Each point is reached from the start by the listed moves, each made 0, 1 or 2 times, or once backwards (-1), plus a little noise. Is the number of moves made odd or even? Then give how often each move was made.
In the rows, 128 means zero.

Moves:
(1): [177 111 122 106 125]
(2): [140 161 139 136 144]
Start: [117 127 117 108 113]
Points:
[117 128 119 108 114] => even (0, 0)
[242 159 127  78 138] => even (2, 2)
[191 178 135  98 138] => odd (1, 2)

Moves:
(1): [160 127 134 127 106 131 136 136 146]
(2): [143 147 116 127 143 129 143 136 130]
(3): [138 116 175 112 135 150 117 137  95]
(4): [139 122 131 159 143 146 131 110 144]
(5): [136 110 108 115 134 135 123 141 128]
(6): [139 132 131 137 100 150 125 138 108]
(7): [120 121 137 141 123 125 158 157 144]
(8): [127 133 129 138 129 118 112 146 129]
Start: [113 136 136 127 136 118 130 131 132]
Points:
[116 123 150  64 104 183  83 138   7] => even (-1, 0, 1, -1, 1, 2, -1, -1)
[185  66 142 134  23 186 188 225 158] => even (2, -1, 0, 0, 2, 2, 2, -1)
[129 159 134 117 137  59 150 219 175] => odd (1, 1, 0, -1, 0, -1, 1, 2)

Moves:
(1): [136 123 132 143 116 132 119 135 123 127 129 135 134 134 144]
(2): [124 137 103 124 137 128 106 120 133 135 130  98 117 126 135]
(3): [129 145 154 123 118 118 139 113 132 108  99 131 144 124 135]
(4): [117 146 114 159 114 142 121 119 124 117 128 142 159 117 114]
(5): [125 128 139 143 155 140 116 129 133 136 115 125 100 123 122]
(6): [125 109 113 136 108 160 141 118 134 143 112 117 120 141 111]
(7): [131 135 126 124 138 120 131 115 124 139 141 136 117 146 130]
(8): [134 124 131 112 120 121 138 151 151 125 107 152 121 151  92]
(9): [126 123 132 126 133 115 132 126 146 140 128 131 132 130 127]
(10): [115 151 118 157 122 125 130 144  96 153 120 126 125 124 148]
(11): [116 143 146 115 109 101 122 125 125 136 172 107 120 129  92]
(12): [146 124 121 111 112 136 105 126 133 155 145 147 125 105 147]
(13): [121 144 128 121 124 158 113 135 130 127 135 121 165 129 131]
(14): [ 94 116 136 130 124 119 128 117 111 137 124 139 116 140 122]
Start: [120 116 126 119 127 137 127 134 140 125 142 132 127 121 117]
Points:
[ 60 160 146 184  26 225  98 100  51 178 137 218 206 165 158] => odd (2, -1, 1, 1, 0, 1, 2, 0, -1, 1, 0, 1, 2, 2)
[113  54 145 164 133 166 108 148 215 106  56 213 151 143 100] => odd (2, 0, 0, 1, 1, 0, -1, 1, 2, -1, -1, 0, 0, 1)
[ 69 239 204 116  93 107  96 110  64 119 172 144 197 151 154] => even (1, 0, 2, 0, 0, -1, 2, 0, -1, 1, 1, 0, 2, 1)
[ 66 132 143 121 126 233 131  94 112  71  27  50 197 127 187] => odd (0, 1, 2, -1, 0, 1, -1, -1, -1, 0, -1, -1, 2, 1)
[139 103 154 105 171 138  32 133 162 141 149 181  44 142 122] => even (2, 1, 0, 0, 2, -1, 1, 1, -1, -1, 0, 1, 0, 1)
[ 42 221  91 206  40 171  77  75 140 249  98 132 146 162  79] => odd (1, 2, 2, 2, 1, 2, 2, 1, 2, 2, 1, 1, 1, 1)
